Each wall is flat, endless, passes through zero and stands at right angles to its row. A trip goes straight from one point to another. Which walls does it cross, in order?

Walls:
(1): 22, -37
(2): 3, 17
(3): 35, -4
(4): -4, 53
Trips:
51, 0 to 88, 80 -> 4, 1
-5, 21 to -41, -50 -> 2, 4, 1
-19, 46 to -54, -59 -> 2, 4, 1
-4, 11 to 24, -7 -> 3, 1, 4, 2
57, 9 to 11, 39 -> 1
-83, -56 to -17, -31 -> none
51, 15 to 9, 50 -> 1
-21, 50 to 59, -46 -> 3, 1, 4, 2

Walls:
(1): -8, 1, 16, 18, -4, -20, -3, 29, -52
(2): -24, -22, -98, 16, 39, -19, 34, 24, 35
(3): 47, 33, 16, -20, -33, -38, 41, -40, 28
(4): 22, -50, -19, -12, -12, 17, -7, 54, 11
(5): -35, -19, -7, 77, 10, 23, 15, -14, 1
(6): -23, -30, -42, 5, -74, -13, 24, 29, -45
(7): -4, 43, 16, 12, 12, -29, 24, 37, -23
Trips:
40, 30, 1, -19, 21, 38, -17, 2, -2 to 26, 7, -2, -43, 11, -4, 38, -25, 10 -> 4, 2
46, -18, 12, -8, -2, -16, -19, -18, -23 to -4, 24, 59, 29, -15, -50, 11, -3, -10 -> 4, 7, 5
43, 36, -27, 34, -82, 29, -49, 27, 50 to 1, -19, 24, 12, 45, -50, -14, -1, -39 -> 1, 7, 3, 6, 4, 5
9, 7, 8, 18, 11, 44, 5, 18, 4 to 30, -8, -39, 19, -66, -70, -51, -46, -9 -> 7, 6, 3, 1, 4, 5

Walls:
(1): -43, 62, 15, 58, 39, 27, 45, -19, 30, -50, -71, -29, 42, -31, 21, 58, 45, -24, -25, 65
(2): -67, -54, -41, 74, -12, 53, 22, 8, 8, 17, 0, 42, -9, 23, -21, 3, 61, -12, -5, 0
(3): 14, 53, 12, -4, 30, -12, -59, -38, 51, -34, 20, 60, -8, 64, 15, -42, -94, -40, 56, -1
(4): 60, 16, -18, -44, 25, 24, -18, -13, 50, 94, -43, 55, -21, -17, -87, -20, 51, -6, 27, 45
(5): -10, -15, -50, -35, -15, 21, -10, -35, 68, 18, 1, -60, -20, -54, 39, -36, 3, -43, -66, -84
Trips:
20, 9, -45, -3, 8, -10, -38, 51, -24, 55, -6, -54, 25, 22, -43, -22, -53, -2, -62, 46 to -30, 68, -1, -56, 48, -94, -17, 24, 63, -21, 52, 20, 0, -21, -28, 82, -33, 4, 16, 30 -> 5, 3, 1
-27, 18, -15, -27, -25, -48, 57, 1, 3, -1, 18, -44, 72, 24, 6, 7, 30, 58, -19, 34 to -60, 60, -65, 18, -60, 28, 13, -40, -9, -33, 2, 6, -5, -12, -65, -40, -6, 24, 50, 45 -> 2, 4, 3
-4, -14, -27, -29, -69, -13, -23, 26, 4, -3, -17, 36, 32, -39, -18, -10, 13, -32, 12, -18 to 12, -13, -60, -20, 6, -47, -12, -7, 14, 44, -44, 28, 6, -67, 61, 13, -21, 2, -4, -2 -> 2
-46, 6, -4, 84, 16, 17, -1, 67, -29, -58, -48, 4, 24, 58, -3, -68, 27, -46, 38, 2 to -48, 26, -15, -17, 27, -67, 46, 31, 59, -34, -8, -19, 69, 29, -32, 37, 35, -21, -103, 6 -> 3, 5
18, 6, -68, 44, 79, 90, 58, -3, -38, 1, 16, -20, -26, -7, 37, -19, -34, -61, 7, 40 to -44, -2, 14, 4, 32, -33, -11, 52, 15, -25, 27, -57, -53, -32, 26, -31, -2, -47, -20, -36 -> 3, 2, 1
-3, 0, 32, -7, -55, 3, -4, 2, 17, 63, 44, -15, -12, 18, -27, 24, 49, 44, 53, 3 to 32, 36, -38, -6, 0, -32, -69, 41, 54, -15, 23, 89, 0, -34, -12, 36, 24, -28, -33, -49 -> 3, 5, 2
-32, 41, -24, -3, 42, 60, -63, -54, 37, 7, -32, -67, -19, 19, 60, 7, -14, -44, -32, -10 to -3, 22, -1, 14, 45, 20, 54, -30, -4, 31, -76, -36, 52, 45, -6, -32, 23, -15, 42, 49 -> 4, 2, 5, 3

Walls:
(1): 6, 38, -20, -36, 19, 3, -44, 30, 43, 42, -85, -21, -12, -16, -13, 20, -8, 24, -26, -19, 46, -64, -2, -17, -20, 2, 14, 49, 21, 64, 28, 5, -6, 2, -5, 10, 33, 30, -6, -87, 58, 55, -8, -44, -36, 33, 44, -11
(2): 40, -70, 34, 46, -3, -6, -13, -4, -28, -26, 14, 35, 4, -71, -12, 6, -61, -30, 107, 13, -22, -44, 44, 16, -1, 28, -22, 36, 39, -26, 40, -9, 13, 16, -36, -23, -28, -20, -37, -16, 14, 39, -38, 41, -25, -54, -30, -10
(3): -23, -21, -17, 9, 29, 56, -35, -44, -34, 9, 73, 9, 73, -15, 35, 15, -12, -10, -6, 13, -58, -36, -30, -35, 15, 4, 43, -58, 45, 6, -44, -27, -28, -16, 16, -37, -33, 58, -5, 14, 8, 0, -22, -19, -29, -40, 18, 30
(4): -3, -34, -69, 25, -2, -35, 19, 76, 48, 11, 5, 0, -11, -34, 17, 26, -5, 23, 0, -22, 6, -12, 4, 32, -30, 9, -27, -46, -55, -25, 23, 9, 29, -40, -40, 34, -15, 32, -39, 63, -14, -67, 12, -20, 14, -38, 23, -29
(5): -94, 73, 20, -38, 21, -7, -25, -14, 5, 37, -13, 25, 52, 10, -10, 19, -73, -36, -26, -67, 7, 20, -2, -11, -3, 23, -39, -26, -10, 36, -10, 32, -32, 55, 27, 19, -39, 29, -43, 31, 47, 40, 21, -50, -17, 6, -27, 55
(6): 25, -19, -54, -51, -66, -6, 43, -3, 40, 43, -29, 1, 9, 21, 33, -58, -12, -1, 17, 49, -1, -26, 26, 2, 22, 40, 1, -38, 6, -13, -2, -18, -25, -2, -33, -34, 50, 16, -22, -11, 19, 95, 33, 29, 5, -4, 13, -44
(7): -22, -5, -5, -3, 16, 45, -31, 0, 37, -8, 16, 56, -49, 7, 13, 1, 7, -60, -47, 4, 20, -48, -33, -1, -16, 41, 9, -18, 36, -8, 5, -22, -12, -31, -35, -8, -64, -8, -12, -13, -33, -9, 30, -22, 7, -42, 4, 10
(8): -34, 5, -12, 38, 33, 37, 2, -35, -12, -34, 6, 51, -9, 3, 21, 70, -15, 22, 26, 5, 19, 12, -4, -40, 15, -4, 2, 32, 3, 12, -4, 13, 0, -16, 8, 56, 0, 15, 2, -11, 21, 43, -8, 36, 10, 13, -2, -3
(9): 8, 9, 16, 55, -14, -23, 3, 17, 51, 20, -40, -29, 13, 22, 20, -6, -58, 15, 7, 35, -74, -45, -48, -43, -2, -26, -24, -40, 7, 30, 14, 66, 48, -47, 17, -30, -19, -2, -9, 13, -11, 18, 36, -51, -34, -41, 31, -19
(10): -2, -61, 32, -35, 55, -39, -2, 65, -52, -4, -42, -10, 51, 48, -28, 10, 42, -33, 21, -5, 21, -34, -35, -28, -14, 13, 2, -13, 31, -56, 21, 11, 20, 8, 14, -3, -6, -11, -3, -13, -17, 37, 50, -28, -40, 10, 58, 13
Trips:
-3, -12, 4, -7, -2, -63, -14, 9, -25, -102, -16, 25, 22, 24, 57, -40, 47, -20, -16, -47, 32, 37, -66, 53, -8, 9, 29, 11, 23, 19, -10, 5, 68, -6, 8, -4, -34, 39, 6, -22, -50, 31, -14, 78, -12, 45, 6, 25 to -21, 12, -29, -56, 6, 56, -25, -37, -10, 28, -28, 7, -17, 40, -45, -31, -29, -37, -17, -27, 25, 8, 3, 1, 11, 10, 18, 39, 4, -33, 25, 58, -10, 18, 19, 26, -14, -7, -18, 56, -6, -17, 22, 25, 27, 30, 23, 5 -> 5, 1
16, -25, -11, 21, 14, 64, 5, -13, -30, 51, -49, 50, 40, 15, -73, -25, 27, 35, 4, 64, 21, -42, 5, -61, -48, -7, 54, -64, 33, 38, 43, -16, -48, -20, 21, -46, -28, 11, -37, 63, 27, -73, 25, -56, 29, -62, 67, 15 to -25, 11, 72, 6, 12, 28, 11, -60, -2, -8, -48, 9, -12, -3, -9, 19, 3, -5, 5, -6, -23, 66, -59, -41, -27, 20, -15, 37, -26, 34, -1, 70, -39, -54, 27, 33, -35, -55, -56, 39, -26, -13, 16, 55, 7, 11, 21, 4 -> 6, 5, 1, 8, 4, 3, 10
